Every row gives one point. Any point is a mix of the corners, with weights that add up to 1. It lies inside the corners' shape when no weight is negative. Say inside or outside, and name the corners with a negative weight.

Corners:
(1): [-0.3  2.1]
(2): [-6.2 -7.3]
(3): [3.0 1.0]
Points:
[-3.4 -4.7] -> inside
[-4.7 -5.7] -> inside
[ 2.9 -0.6] -> outside (1)
[0.5 0.5] -> inside
[-4.5 -4.9] -> inside
[-3.3 -1.8] -> outside (3)
[2.1 0.9] -> inside

Corners:
(1): [ 2.9 -5.7 -5.9 -0.5]
(2): [-5.8 -6.6 -6.3 -0.3]
(3): [2.0 5.6 1.4 2.7]
(4): [ 2.5 -2.0  3.4  3.3]
(5): [ 2.0  3.5  7.3 -2.0]
Points:
[ 3.7 -0.8  0.2  0.5] -> outside (2)
[3.6 3.2 3.6 1.8] -> outside (2)
[-1.0 -4.9 -4.5 -0.3] -> inside
[ 0.2  1.1 -5.8  2.0] -> outside (4, 5)

Corners:
(1): [ 1.2 -1.8  2.0  2.6 -1.5 -3.6  2.3 -3.0]
(2): [-5.7 -1.2 10.2  1.4  3.8 -3.5 -1.0 -3.7]
(3): [-6.1  3.2  6.4  1.5 -2.0 -4.3  2.6 -0.1]
(4): [ 2.9 -6.1 -5.0 -8.0  0.5  8.5  0.4 -4.4]
(5): [-2.7  2.1 -2.9  3.7  1.5  3.4  0.3 -4.4]
(6): [-4.2 -1.9  9.3  5.0 -1.5 -0.4  4.1 -1.9]
(7): [-3.8 -2.6  0.8  3.1  1.6 -3.4  1.9  3.9]
(8): [ 5.1  3.5  7.0 -0.1  3.4  3.7  0.2 -2.0]
(9): [ 11.9   1.9   0.6   3.5  -4.4   2.3 -14.7   3.6]
Points:
[-1.5  0.5  5.9  4.2  0.4 -2.4 -0.6 -0.2] -> outside (4)
[-1.6 -1.5  1.0  1.3  1.0  0.2  0.9 -0.1] -> inside
[-2.3  0.5  4.0  0.4 -0.1 -0.8  1.0 -1.1] -> inside
[ 4.1  1.7  9.0  0.3 -0.2  3.0 -2.8 -1.4] -> outside (1, 5, 7)
[ 0.9 -0.8  4.9  1.4  2.3  1.4 -0.2 -2.2] -> outside (3)
[-2.2 -0.8 -0.2  0.4  2.6 -0.3  5.0  0.7] -> outside (2, 6, 9)
[-0.4  1.5  3.8  2.9  0.4 -0.4 -0.4 -0.6] -> outside (4)

Corners:
(1): [ 5.0  0.9 -4.5  1.1 -3.8 -0.4  1.9 -8.0 -3.1  2.2 -9.5]
(2): [  3.9   2.4   5.1  -5.0   1.7 -11.2   3.1  -3.4  -2.1  -1.1  -5.4]
(3): [ 0.5 -3.5  2.7 -1.9  0.6 -8.4  6.2 -9.7 -6.3  4.4 -5.6]
(4): [ 0.6 -5.7  1.1  4.4  0.4 -0.1 -4.2  1.5  2.5 -3.6  2.2]
(5): [ 1.7 -5.7 -6.1  6.7 -1.7  2.3 -8.0  6.1 -3.3  3.5 -2.2]
(6): [ -2.3   0.2   3.6  -1.9  -2.3 -10.0  -0.4  -1.0   1.8  -0.5   6.4]
(7): [ 6.3  1.4  2.5  1.0  3.2 -8.2  0.3 -7.3 -3.7  3.6 -1.5]
(8): [-0.7 -4.6 -4.1 -1.4  1.4  0.8 -5.3  0.8  1.5  0.9  4.5]
(9): [ 9.8 -3.8 -6.7  1.2 -2.5  5.2  9.2 -3.9 -5.7  3.6 -3.3]
(10): [ 0.4 -1.4 -4.7  2.9 -2.5  5.0 -5.3  2.7 -6.2 -4.1  4.3]
(11): [-3.1  4.6  2.9  0.5  4.7 -6.7  1.3 -0.9  0.5 -0.6  2.4]
(12): [ 0.0 -3.7  2.5  1.9 -2.1  5.6 -4.0  3.0 -1.2  2.0  2.9]
Points:
[ 1.1 -3.3 -1.9 -0.2  0.3 -1.3 -0.9 -1.9 -1.7  1.6  0.5] -> inside
[-0.2 -0.5  1.4  0.0  0.4 -3.9  0.6 -1.8 -1.3 -0.3  6.4] -> outside (1, 2, 5)
[ 1.4 -1.1 -1.0 -1.2 -0.3 -3.6 -0.2 -2.1 -2.4  1.7 -0.2] -> outside (4)
[-5.8 -1.0  1.9  1.5 -1.0 -0.9 -8.0  1.5 -1.1  1.8  6.5] -> outside (2, 4, 9)
[ 1.0 -2.9 -1.2  0.8 -0.4 -1.5  0.1  0.2 -1.7  0.9  1.0] -> outside (1, 7)
[ 2.7 -2.9 -2.3  1.1 -1.3 -0.2 -1.5 -1.9 -2.8  0.8 -1.0] -> outside (11)
[ 3.0  0.3 -1.9 -1.6  0.2 -4.3  3.0 -5.3 -3.1  1.2 -0.9] -> outside (4, 5, 12)

Corners:
(1): [-2.0  4.0 -4.1 -4.7  1.9  3.6  0.6 -1.1 -4.1 -6.7 -2.1  3.9 -0.1 -3.8]
(2): [-4.1  4.9  2.7  2.6  0.0  2.7  4.3 -3.2 -3.4 -4.7 -0.8  2.0 -1.9 -5.3]
(3): [ 1.9 -1.1  3.5 -1.6 -5.5 -5.3  5.8  8.5  2.5 -0.9 -3.2  8.3 -0.4  4.6]
(4): [ 3.9 -6.7 -1.4 -4.4  0.8  0.3  2.0 -7.1 -3.1  6.1  0.2  0.4  0.7 -1.4]
(5): [-4.2  5.8  2.5 -1.8  0.0  6.4 -2.0 -0.7 -0.8 -0.8 -6.1  1.6  5.1 -1.8]
(6): [-0.9 -0.4  3.1  2.6 -4.2 -1.0 -2.8  9.2  1.9  1.3 -3.6 16.0 -3.6  1.6]
(7): [ 0.3 -6.0 -4.4 -1.5  3.4 -3.6 -4.0  1.5 -5.2  8.9  4.8 -1.3  6.0 -8.7]
(8): [ 1.8 -1.1 -3.0 -1.6  0.5  6.0 -0.7 -1.5 -3.0  7.9  6.1 -6.5 -0.1  1.5]
(9): [ 6.9 -8.1  1.5  5.8  3.1  0.3  0.2  0.7 -5.6  4.2  3.8  1.1  6.8 -4.7]
(10): [-3.8  1.1  1.2  2.1  9.6  1.1 -5.0 -8.6  2.8 -3.7  0.9 -0.3  1.8 -2.5]
(11): [ 8.4 -5.9 -0.4  0.8  0.4  0.1 -5.0 -5.1 -1.5  6.8  2.7 -8.2 -1.4 -5.7]
(12): [-3.7 -1.3  4.0 -2.5  0.5  2.5 -2.9 -6.3 -3.9 -7.8  2.0 -1.9  0.3 -2.1]
(13): [ 2.7 -4.2  5.4 -0.6  7.9 -2.7 -2.0 -0.1 -6.3  4.1  0.6 -3.4 -1.0 -2.0]
(14): [ -5.2  -4.6   2.7   1.9  -6.3  -1.9   2.6   6.3   0.2  -2.0 -10.4   3.5
  -8.2   5.9]
(15): [ 3.3 -8.8  2.8 -2.3  4.6  4.4 -1.2 -3.6 -0.4  2.4  2.7 -6.3  0.1 -8.3]
Points:
[-0.9 -0.8  2.3  0.5  1.9  0.2 -1.2  0.7 -1.3 -0.9 -0.7  1.4 -0.5 -1.6] -> outside (4)
[-0.2 -0.5  0.6 -1.3  1.7  1.5 -0.4 -0.4 -2.9 -0.5 -1.3  1.2  0.6 -2.3] -> inside
[ 0.3 -1.2  3.7  1.0  2.3  3.7  0.0 -2.2 -1.4  0.0  0.6 -4.6 -0.5 -1.7] -> outside (1, 4, 6, 7)
[-0.4  0.2  0.8  0.3  0.4  2.2 -1.6 -0.3 -1.0 -1.7  0.4  2.5  2.2 -3.2] -> outside (4, 13, 14)
[-0.1 -0.4  1.3 -0.9  1.5  2.4 -1.0 -0.5 -2.4  2.2 -0.5 -0.7  1.3 -1.3] -> inside
[ 0.1 -2.3 -0.9 -0.8  1.9  0.0 -1.7 -1.0 -2.8  1.9  0.9 -0.2  1.4 -4.3] -> inside
[ 2.0 -3.4  0.9 -1.0 -0.5  0.9 -0.1 -0.1 -2.7  3.1 -0.3  0.1  0.6 -2.8] -> outside (10)

Corners:
(1): [ 0.1 -4.5 -6.0 -0.5 -2.9  2.5  0.8 -1.6  1.6  2.4  0.3 -2.0  1.4  3.1
 -0.1 -2.5 -3.8  8.1 -1.8  0.8]
(2): [  2.4   2.1   5.0   0.3  -2.3  -2.3  -2.4  -3.3  -5.3 -11.5   6.1   6.2
  -1.3  -4.3  11.2   2.9   4.6   3.8   8.7   3.2]
(3): [ 4.4 -2.3  0.1  2.7  2.2  3.8  0.4 -0.9  2.4  0.5  3.1  7.6  1.4 -6.2
 -6.2  0.2  3.8 -2.1 -6.2 -1.4]
(4): [ -0.6   1.7   0.2   0.6   0.9   3.9   3.0   2.8   2.9   6.6  -0.9 -11.0
  -0.6   5.9   1.9   2.9   3.6   5.5   1.5  -5.9]
(5): [ -1.4   3.5   0.3   1.6  -1.6  -2.3   5.8  -2.9  -7.1 -12.0  -2.0   3.7
  -1.6  -3.4  11.9   8.0   4.9  -1.0   8.9   0.6]
(6): [ 3.2 -3.8  0.1 -0.6  4.3  2.6 -7.2  4.4 -0.2 -0.3  1.9 -0.4  3.9 -3.4
 -6.2  3.6  3.4 -1.4 -6.9  2.6]
(7): [ 0.7 -1.1  0.0 -3.6 -1.5  2.3 -2.0 -0.8 -5.6  6.4 -1.2 -7.6  1.5  3.4
  1.1 -2.5  1.1  5.0 -0.6 -7.2]
(8): [ 8.7 -2.3 -4.7  3.9 -1.7  2.0 -4.4 -0.8  3.0  1.4  5.3  0.6 -3.0 -5.7
 -3.4 -0.5  0.2 -5.4 -2.6  0.0]
(9): [ 1.0  4.6 -3.2  0.8  1.6  3.5  1.4 -1.8  0.5  3.5  5.1 -6.9 -3.5  2.5
 -1.6 -6.2 -0.2  5.0 -4.9 -2.1]
(10): [  4.5  -2.1   1.0  -1.7   2.7   5.0  -5.7   2.5   2.2  -3.1   0.5   1.5
   0.1 -10.4  -5.5  -0.1  -0.4   1.4  -0.6   1.4]
(11): [ 4.9  2.4 -2.3  0.9 -0.6 -0.4  1.5 -3.2  0.2 -2.9  7.4 -1.8  2.0 -2.9
 -6.1  1.3  3.0 -2.4 -0.6  4.8]
(12): [ 1.4 -1.4  2.1  0.4 -1.9  1.6  5.8  0.1 -2.7  4.7 -1.7 -6.7 -5.7  7.9
  0.0 -5.8  2.7  6.3 -2.3 -2.4]
(13): [-4.3  2.8 -2.2 -2.2 -2.1  0.2 -0.6  3.8  2.2  7.8  1.1 -7.0 -1.4  4.1
 -0.2 -1.8 -2.4  3.0 -0.1 -4.5]
(14): [ -4.0   2.2   0.9   2.7   6.0   0.3  -2.0  -1.5  -5.5 -16.2   3.1   6.8
  -2.6  -5.4   3.0   3.7   9.7   2.6  12.0  -5.5]
(15): [ 4.8  1.2  1.2  0.9  5.1  6.2 -5.8 -2.5 -1.8  1.2  1.8  2.9  2.4 -1.4
 -6.1 -0.6 -0.6 -8.2 -1.6  3.1]
(16): [ 5.0 -3.0 -1.3 -3.2  1.5  1.4 -1.0  0.5  0.8 -0.6  5.3  4.3 -2.5 -4.0
 -6.8  6.0  3.0  0.9 -4.1  4.5]
(17): [ -4.4  -4.6   0.4  -1.0  -2.7   2.1  -0.3  -1.7  -5.2 -16.7   5.9   3.3
  -3.7  -0.2   9.8   4.8   8.3   0.7   8.7  -3.7]
(18): [ 5.6  0.0  0.7 -1.3 -2.3 -0.1  3.9 -1.8 -0.1 -0.6  0.9 -0.7 -0.2  6.5
  0.4 -0.8 -3.5  4.5 -2.7 -3.0]
(19): [ 6.4  2.6 -5.9  0.4 -1.1  5.7 -2.6  5.6  1.7 -2.3  2.4  4.5  1.3 -5.7
 -6.9  3.2  3.9 -4.0 -2.2  3.8]
(20): [ -0.6   4.0  -4.5  -2.8   3.6  -1.8  -3.5  -4.6  -2.5 -12.8   0.7   3.7
   0.2  -5.2   9.6  -1.9   5.9  -3.4  10.4  -1.7]
(21): [ 0.0  1.7  1.6 -0.9 -8.3  1.0 -0.9 -1.4  2.6  4.3 -2.5 -3.9 -1.5  2.8
  0.2  2.5  0.9  9.0 -1.0 -2.0]
Points:
[ 2.5 -0.6 -2.4  0.7 -0.5  2.9 -1.6  1.2  1.4  0.8  2.8 -1.0 -1.8 -2.2
 -5.1  0.6  0.8 -0.2 -2.2  1.2] -> outside (2, 3, 4, 7, 18, 20)
[-0.2 -0.4 -0.8 -1.2  1.1  2.0 -0.6 -0.3 -2.4 -5.1  2.1  1.2 -0.8 -1.0
  2.4  1.2  3.3  1.4  2.5 -1.3] -> outside (8, 11, 21)
[ 1.1  0.2 -1.3 -0.4 -0.3  1.3 -0.5 -0.6 -1.1 -2.3  1.7 -0.8 -0.5 -0.5
  0.8  0.7  1.6  2.1  1.3 -0.3] -> outside (3)
[-0.6 -0.4 -1.1 -0.4  0.9  2.0 -3.0 -1.9 -1.1 -4.2  1.4 -0.3  0.3 -2.5
  0.6 -0.4  1.1 -0.1  1.9 -2.8] -> outside (2, 4, 12, 16, 19)
[-0.3  0.9 -0.5 -0.2 -1.8 -0.1  0.2 -1.8 -1.9 -2.9  2.0 -2.6 -1.3  2.4
  4.9  0.5  1.9  2.8  3.6 -2.3] -> outside (3, 10, 16, 19)
[ 1.9  0.6 -0.6 -0.5 -0.3  0.9 -1.0 -0.8 -1.4 -3.7  2.6  1.2 -0.8 -1.7
  1.9  1.0  2.8  1.6  2.1  0.4] -> inside
[ 2.0 -0.3 -1.0  0.0  1.3  1.9 -1.0  0.1 -1.2 -2.4  2.6  0.1 -0.2 -1.6
 -1.0  0.8  2.7  0.6 -0.1 -0.3] -> outside (21)
[ 2.3  0.7 -2.0 -0.3  0.0  1.2 -0.8 -1.2 -1.8 -3.5  1.4 -0.9 -0.3 -1.4
  3.2 -0.1  1.4 -1.1  2.4 -0.1] -> outside (3, 14, 16, 21)
